Every row gives one point. The last column is the point's height on a tilted bowl or saddle (a function of degree 2), plus a little noise. Count its main directions that bend up, bend down and stay straight.
(in the rows, 128 means zero)

Points (9 x 3):
[[130 112 152]
 [171 191 207]
 [145 136 157]
 [194  62 147]
 [109 140 140]
 [121 135 147]
 [ 62 127 115]
 [182 162 185]
 [162 116 156]]
Directions: 1 up, 1 down, 0 straight

Points (17 x 4):
[[121 164 150 120]
 [ 92 121  58 197]
 [126 120  98 143]
 [125 161  91 125]
 [122 165 111 114]
 [149 204 131  92]
 [ 99 176 128 111]
 [171 136 151 137]
 [195  45  87 168]
 [116 128 119 135]
 [ 63 113 174 155]
 [115 124 111 139]
 [ 95 104 126 150]
 [208 166 121 109]
 [135 102  18 242]
 [173 146 119 118]
 [140  86 125 152]]
Directions: 1 up, 0 down, 2 straight

Points, 15 rows:
[[151 144 111 169]
 [151 122 162 167]
 [164 137 125 177]
 [169 113 115 200]
 [158 176 173 162]
 [ 90  75 216  93]
 [149 141  88 172]
 [125 113 127 162]
 [166 168 205 162]
 [111 175 122 135]
 [154 150  69 167]
 [ 79 136 130 117]
 [102  63 129 146]
 [189  76 185 163]
 [ 96 151 182 153]]
Directions: 1 up, 2 down, 0 straight

Points (24 x 5):
[[129  27 120  71 101]
 [101 143 153 111 171]
 [ 75  92  38  66  57]
 [ 88 185 124  90 192]
 [135  59 108  92 132]
 [153 130 124 204 133]
 [149 159 108  75 162]
 [156 188 108 155 174]
 [128  78 207 137 129]
 [147 117 120 154 160]
 [118 102  58 123 147]
 [181 187 126 178 160]
 [110 111 152 112 152]
 [131 137 121 143 162]
 [163 113 181 206 106]
 [120 121  86 172 159]
 [ 85 153 125 131 173]
 [121 145 148 125 170]
 [158 128 167 115 158]
 [ 98 110 131 121 156]
 [108 194 121  78 200]
 [166  63 114  77 120]
 [168 136 180 133 157]
 [ 71  81  86 134 168]]
Directions: 2 up, 2 down, 0 straight

Points (42 x 7):
[[132  90 163 115 149 165  84]
 [124 169 180 126 107 140 159]
 [122  70 107 128 177 118 119]
 [186  81 158 130 106 101 178]
 [119 132 153 109 121 193 114]
 [100 123 119 146 158  88 134]
 [ 94 131  58 126 174 151 139]
 [119 166 131 166 149 176 151]
 [ 66 179  65 176 121 181 249]
 [127 201 145 114 141 113 123]
 [  7 110 123 124 121  70 161]
 [111  63 154 107 113 174  68]
 [134 109 165 117 148 108 137]
 [121  97  76 160 114  62 163]
 [ 66 173  94 115  56 156 185]
 [ 80 175  61 117 153 113 100]
 [137  94 120 122 133  94 147]
 [ 86 147 135 168 131  64 162]
 [126 155  90 102 181 173 107]
 [160  91 138  98 113  95 167]
 [111 109 171 120  83 192 113]
 [125 168 157 114 108 103 152]
 [160 172 160  74 110 124 139]
 [147 136 133 115 165 121 125]
 [ 73 119 139 154 119 143 146]
 [189  98 165 135 120  94 187]
 [159 151  66 152 134 106 137]
 [199  49 148 140  69 149 144]
 [141 113 115 115 167  98 138]
 [199 187  80 150  64 154 136]
 [ 67 102 110 123 102 156 141]
 [121 199 148 170 161 118 144]
 [165 112 148 132  83 154 138]
 [121 192  99 149 114  78 111]
 [ 56  70 124 117  83 124 122]
 [100 159 115  45 111  47 125]
 [ 97 150 109 102 133 192 133]
 [125 148 134 116 143  99 133]
 [139 105 103 105 189 133 119]
 [167 177 174 173  78 109 178]
 [ 90 129 133 138 138  93 139]
 [161 156 139  76 146 137 119]]
Directions: 2 up, 1 down, 3 straight

Points (72 x 9):
[[101 152 143 180 137 173  97 122 155]
 [114 120 108 132 135 154 169  88 137]
 [107 131 108 183 215  79 101 109 193]
 [114 139  83 132 105 151 136 108 135]
 [100 134  87 166 173 220 123 151 166]
 [161 100  79 100 115  98 180 131 151]
 [145 139 155  18 142  89  66 196 204]
 [149 143 183 147 127 163  63 130 160]
 [125 109  81 116  45  30 155  86 191]
 [142 135 122 122 140  99 116  80 143]
 [109 147 132  98 147  81 156 157 154]
 [189 127 122 114 102 155 101 195 154]
 [158  79  83 144  91 134 133 145 149]
 [113  95  69 114  83 121 124  66 159]
 [ 86  63 112 196   7 113  93 139 209]
 [170 143 121 141  59 104  82 158 161]
 [160 162  99 122 154 128 133  90 137]
 [176 132  61 122 138 139 127 170 151]
 [183 166 136 160  67 112 158 113 153]
 [188 138 103 150  55  47  83 134 186]
 [153 142  98 141 128  90 205 235 187]
 [154 109 105  82  60 140 112 132 150]
 [162 118 136 110 130 110  74  99 150]
 [172 133 135 192 180 104 164 126 166]
 [139  90 100  87 130  96 142  43 162]
 [127 176  74 211 165 153 153 182 182]
 [112 111 108 128  89 132 179 145 143]
 [187 110 102 109 119 124 163 161 145]
 [121 158 165 170  77  81 172 122 158]
 [185 150 173 121 105 108 133 190 160]
 [177 108  89 138 107 135  76 119 149]
 [121 127 149 110 139 140 169 173 146]
 [190 105  98 113 122 170  55 151 158]
 [171 114 107 120 104  87 107 117 148]
 [134 102 104 114 115 135 172 133 138]
 [145 146 200  61 107  87 150 100 174]
 [110 131 183 146 159 137 162 112 153]
 [ 77 171 151 170  74 101 138 107 163]
 [ 75 114 158 146 133 156 143 104 154]
 [159 118 124 142  98 151  87  81 143]
 [132 135 120  93  89 109  58 131 158]
 [126 144  66  81 100 133 109  72 149]
 [181 133 104 127 120 112 147 188 152]
 [ 32  76 144 133 127 125 136 160 187]
 [144 134 137 124  70 134 130 171 144]
 [137 140 161 155  85  59 193  99 164]
 [161 161  73 198 176 105 214  93 179]
 [113 110 145  61 169 175  98 119 163]
 [123 194 188 156 139 124 144  88 163]
 [ 73 114  92 121 152  93  72 154 176]
 [207  85  99 135 148 151 130 123 148]
 [101 107 166 161 121  99 148 213 170]
 [ 89 172 177 157 181 100 131 178 184]
 [ 88 134 106 126 102 110  93 169 156]
 [138 197 187 102 169 186 150 211 191]
 [ 46 201 152 104 157 152 155  91 180]
 [ 57 143 110 105 112 123 124 183 165]
 [161 146 126 172 107 127 102 139 146]
 [114 111 133 100  72  71 145 169 159]
 [111 119 130 134 120 103  75 146 154]
 [171 126 183  78 173 162 163 145 159]
 [155 169 163 130 188 203  88 184 181]
 [ 77  67 102  61 119 103  66 128 190]
 [176  80  54  86 152 101 138 105 163]
 [ 80 137  77 142 142 171 101 142 155]
 [ 83 110  81 142  97 114 101 132 157]
 [181 193 146 145 208 123 100 145 185]
 [101 169 139  77 174 146  82 142 169]
 [108 116 128 157 168 110 150 109 151]
 [118 129 117 157 186 126 201 158 163]
 [ 97 103 123  84 132 152 162  87 150]
 [113 110  50  81  56 169 108 109 167]]
Directions: 8 up, 0 down, 0 straight

Points:
[[142 199  60 170 145 196 166 111 122]
 [139  65 139 109  99 133 140 188  94]
 [118 132 143  76 105 162 103 123 172]
 [102 128 117  74  97  95 105 133 176]
 [ 67 140  96  94 174  74  59 108 100]
 [148 107 102 121  94  93  75  72 100]
 [142 110 131 179  98 125 146 111 143]
 [125 106  51 172 116 113 171 121 142]
 [136  85 100 124 104 164 107 120  86]
 [140 146 106 127 188 132 159 129 168]
 [132  71  78  77 124  84  98  99  98]
 [136 121  59 120 101 174 105 134  73]
 [127 152  96 118 140 175 172 104 133]
 [130 169 169  83 147 115 110 116 222]
 [118 106 138 111 134 132 127 101 154]
 [112 157  53 148 174 110 149  95  98]
 [130 121  95  72 135 144 199 137 117]
 [ 69 111  54 130 122 155 136 112 100]
 [165 165 156  94 100 106 111 136 174]
 [143 143  72 118 167 111 100 115  97]
 [111  96 142 133 143 155 147 157 142]
 [127 224  98  89 147 127 168 135 176]
 [148 151 115 150 115  83 124 117 136]
 [122 110 162 136 149 133  90 106 158]
 [ 72 122  84 107 131  68 158 123 134]
 [ 97  81  90 100 132  89  98 108 117]
 [158 131 180 136 150 103  97 169 170]
 [102 112 139 179 143 149 128 131 151]
 [126  89 135 172 128 117 154 124 167]
 [ 81 128 113 134 115 190 126 156 117]
 [146 203 162  76 134 184 110 134 248]
 [137 110 127 127 123 155 132 132 129]
 [119  74 119 139 126 195 142 126 111]
 [ 86 190 134  70 110 119 116 120 214]
 [110  64 115 187 172 125 127 127 154]
 [144 160  69  95  94 148 123  71  90]
 [148 118 135 119 110 174 106 148 113]
 [153  94  77 129 110 147 140 149  99]
 [146 109 145  96 119 130 184 151 125]
 [117 162 160 112 117 108 164 145 170]
 [148  62  98 156 116 160 116 116  83]
 [170 172 108 143 112 102 141 123 128]
 [154 126 130  89 101 143 122 170 126]
 [ 83 117  49 151  84  69  86 147 135]
 [150 161 121 133 126 100 122 166 164]
 [124 108 170  74 124 107 125 135 168]
 [114 141 108 129 147 115 142 124 146]
 [132 161 150 151 110 137 115 107 159]
 [132 138 128 152  83 101 124 145 143]
 [189 110  79 176  78 103 149 122  80]
 [123 124 113 172 124 112 122 143 144]
 [173 139 140 102 129 172 115 115 144]
 [163  87  38 109 201 155 145 159 114]
 [108 132 129 141 119 157 106 113 131]
 [101 122  64 148 120 115  85 110  79]
 [211  69 144 161 135  71 173 113 136]
 [ 82 135 134 104 152 141  66 112 147]
 [122 131 133 126 145 179 140 176 155]
 [138 135 158   7 164 151 144 107 214]
 [123 107  84  61  83  85 118 110 152]]
Directions: 3 up, 4 down, 1 straight

Points:
[[ 69  81  92 125 113  89 128 106 173]
 [120 136 130  98 112 121 121 171 131]
 [121  45 102 134 152  35 207 129 233]
 [100 146 103  86 109 106 122 122 131]
 [221  86 144 138  88 166 121 125  81]
 [143  91 116 130 170 158 117 122 169]
 [167 158 184 124 156  76 124  48 105]
 [ 98 174 124 154 130  84 145 115 105]
 [115  96 228 178 167 155  95 132 123]
 [132 194 131 129 141 122 135 141  88]
 [177  35  86 171  99  84  64 178 159]
 [153 149 130 139 117 141 152 116 107]
 [195  73 146 135 122  98 123 128 132]
 [113 126 137 163 118  94 165 146 131]
 [121 133 111 141 167  72 147 145 159]
 [175  99  61  49  85 124 126  73 156]
 [ 92 125  86 117  96 117 132 132 139]
 [139 139  81  94  78 206  96 145 133]
 [154 163  34 150 149 179 111 125 142]
 [ 61 155 157 175 142 167 170 104  91]
 [122 150 176 171  97 157 156  85 103]
 [104 110  37 123 181 156  99 125 220]
 [119 148  86 172 156 140  79 215 197]
 [132 198 103 141 127 176 135 150 108]
 [181 108 176  73 115  67 102 141 103]
 [112 118 125 201 180 181 107 101 181]
 [ 75  69 120  76 183 175 131 137 189]
 [ 72 108 126 126 120 148 108 152 143]
 [152 230 167 195  95  56 193 103 118]
 [167 148 110 242 149  68 142 192 182]
 [208 117  76 102 112  67 108 100 124]
 [109 162 150 112 142 141 143 100  86]
 [149 192  99 113  63 114 150 159 110]
 [117 118 166 134  46 153 140  80 105]
 [ 87 150 200 128 170 111  78 120 105]
 [146 113  54 131  93  78 133 145 144]
 [133 161 123 137  80 136 118  60 113]
 [136 156 140 113 147 139 120 153 108]
 [144  62 144 184 131 108  63  81 198]
 [165 102 112  58 158 125 190 135 161]
 [147 137 113 119 142 182 133 103 127]
 [147 171  86  95  93 165 114  89 104]
 [ 75 165 123 108 198 122 100 162 151]
 [147 104 133  77 108 111 150  88 123]
 [102 195 102 179 184 100 106 143 117]
 [ 98 167 125  93 187 126  65  60 145]
 [113 121  93 111 101 209 109 173 159]
 [ 91  91 148  78 189 169 140 158 150]
 [ 68 157  87 133 133 101 132 134 129]
 [ 60 137  78 120 139 121  95 123 162]
 [ 87 157 109 130 121 201 145 182 149]
 [ 78  59 118 126 117 102 112 145 171]
 [ 89 145 132 142  96 133 136 154 114]
 [123 140 125  97 154 151  44 179 175]
 [143 182  52 109 140 170 147 124 135]
 [142 131 125  85 162 128 205 141 142]
 [ 82 149 127 203 149 112 123  93 131]
 [141  63 106 138 179 110 135  42 245]
 [170 143 239  79 117  91 151 176  49]
 [ 47 116  82 159 133 162 185  64 156]
 [ 64 127 150 175 148 169 115 151 130]
 [132 108 216 210  94  75 110  91 157]
 [195 126  95 118 107 141  96 153 105]
 [ 58 187 175 142 169  82 143  86  64]
 [141  99  64 152 126 109  79 102 162]
 [150 142 179 152 135 114 110 195 136]
 [ 87 192  99 190  76 169  78 158 112]
 [ 84 128 179 106 149 150 152 102  75]
 [ 92 119 109 157  84  40 182  93 156]
 [149 159 167  95 179 157 170  96  70]
 [169 131 146 130 141 134 113 100 109]
 [ 82 150 133 123  73 122 110 225 175]
 [110 179 128 149  69 121 108  49 118]
 [129 154  79  59 114 164 147 124 141]
 [125 105 143 141 160 162  99 137 148]]
Directions: 5 up, 3 down, 0 straight
